Each row is a point. Each copy is the shape, with its points in the same order, turned, moved and blurred by noise. Is it also mirrored, or only turned?

Shape:
[[-6.1 -1.6]
 [ 0.2  1.1]
 [ 5.2  8.0]
 [-3.9 -4.7]
 [ 1.5  0.6]
 [ 0.4  3.8]
 [-2.4 -8.1]]
Copy 1, 7 rows:
[[-1.8  4.9]
 [-1.2 -1.2]
 [-5.9 -9.5]
 [ 2.0  4.0]
 [-0.7 -2.5]
 [-3.5 -2.9]
 [ 5.9  4.6]]
Copy 1 is: mirrored
Copy 2 (7 x 2):
[[ -4.9  -1.1]
 [  1.2  -3.5]
 [  6.3 -10.4]
 [ -2.6   2.2]
 [  2.3  -3.1]
 [  1.6  -6.4]
 [ -1.3   5.5]]
Copy 2 is: mirrored

Shape:
[[-2.3 -7.9 -5.4]
 [-2.8 -4.5  3.1]
 [ 0.2  5.2 -8.5]
 [ 2.1  6.7  4.9]
 [ 2.7  3.3  1.6]
 [-4.8  5.4  3.6]
 [-0.8 -4.7  3.3]
 [ 2.4  1.5  3.7]]
Copy 1 (8 x 3):
[[-10.0  -2.3   2.1]
 [ -3.4  -1.8  -4.0]
 [ -1.0   3.5  11.6]
 [  7.8   2.1  -0.4]
 [  4.2   1.9   2.5]
 [  1.8   6.9  -0.8]
 [ -2.7  -3.1  -4.1]
 [  3.7   0.0   0.2]]
Copy 1 is: mirrored
Copy 2, 8 rows:
[[ 2.0 -9.2 -2.6]
 [-4.7 -4.7  1.3]
 [ 6.2  3.6 -6.7]
 [-2.8  7.0  3.6]
 [ 0.3  3.2  2.5]
 [-6.1  4.6 -2.5]
 [-3.2 -4.2  2.7]
 [-1.7  2.1  4.4]]
Copy 2 is: only turned

Shape, 10 rows:
[[-1.5  3.0 -1.3 -6.1]
 [ 3.0 -1.6 -7.1  6.6]
 [ 3.6  3.3 -1.8 -5.1]
 [ 2.0 -0.8 11.2 -1.2]
 [ 1.5 -0.2  7.7  1.2]
 [-2.0 -1.6  3.0  5.7]
 [ 2.8 -2.6 -6.6 -2.6]
 [-4.1 -1.1  6.4  7.9]
 [ 1.0 -2.7 -0.8 -2.2]
 [-3.1  4.4 -6.7  2.7]]
Copy 1 (10 x 4):
[[-3.9  4.4  5.5 -1.2]
 [-5.8  0.6 -8.9  2.1]
 [-3.2  6.9  1.5 -3.6]
 [ 5.8 -2.7  2.5 -8.8]
 [ 4.3 -2.4  0.1 -5.5]
 [ 1.0 -5.0 -2.7  0.1]
 [-9.0  3.2 -2.1 -2.9]
 [ 4.4 -7.9 -2.1  1.1]
 [-4.8  0.2 -0.1 -3.9]
 [-4.2  2.9 -1.4  6.7]]
Copy 1 is: only turned
Copy 2:
[[-2.1  5.1  4.2 -2.6]
 [-4.7 -2.1 -8.6 -0.1]
 [-0.3  5.4  0.4 -5.6]
 [11.0  3.5  1.5  2.7]
 [ 7.5  3.2 -0.8  3.2]
 [ 1.7  0.2 -3.2  6.8]
 [-4.0 -1.9 -1.0 -5.3]
 [ 3.4  1.3 -3.0 10.6]
 [ 0.3 -0.6  0.7 -1.6]
 [-8.2  4.3 -3.3  2.1]]
Copy 2 is: only turned
Copy 3:
[[  5.3  -2.0  -2.0   3.1]
 [ -9.1   0.4   5.3   4.5]
 [  3.6   0.1   3.8   4.8]
 [  1.9  -2.3   2.3 -11.7]
 [ -0.1  -1.9   1.7  -7.0]
 [ -6.1  -0.8  -1.1  -4.4]
 [ -1.1  -5.0   4.2   5.9]
 [ -7.9  -0.9  -2.7  -7.1]
 [  0.5  -4.1   2.4   1.8]
 [ -4.9   1.8  -3.2   6.9]]
Copy 3 is: only turned
Copy 4, 10 rows:
[[  3.8   2.6   5.0  -1.8]
 [  1.2   0.8 -10.3  -0.5]
 [  6.3  -1.6   2.5  -2.5]
 [ -4.9  -6.8   5.6   6.1]
 [ -3.0  -4.5   2.6   4.8]
 [ -4.3   0.3  -2.5   4.6]
 [  2.3   0.3  -2.5  -7.3]
 [ -6.5   1.0  -1.6   8.2]
 [ -0.3  -1.2   0.2  -3.1]
 [  4.8   7.7  -3.4   1.6]]
Copy 4 is: only turned
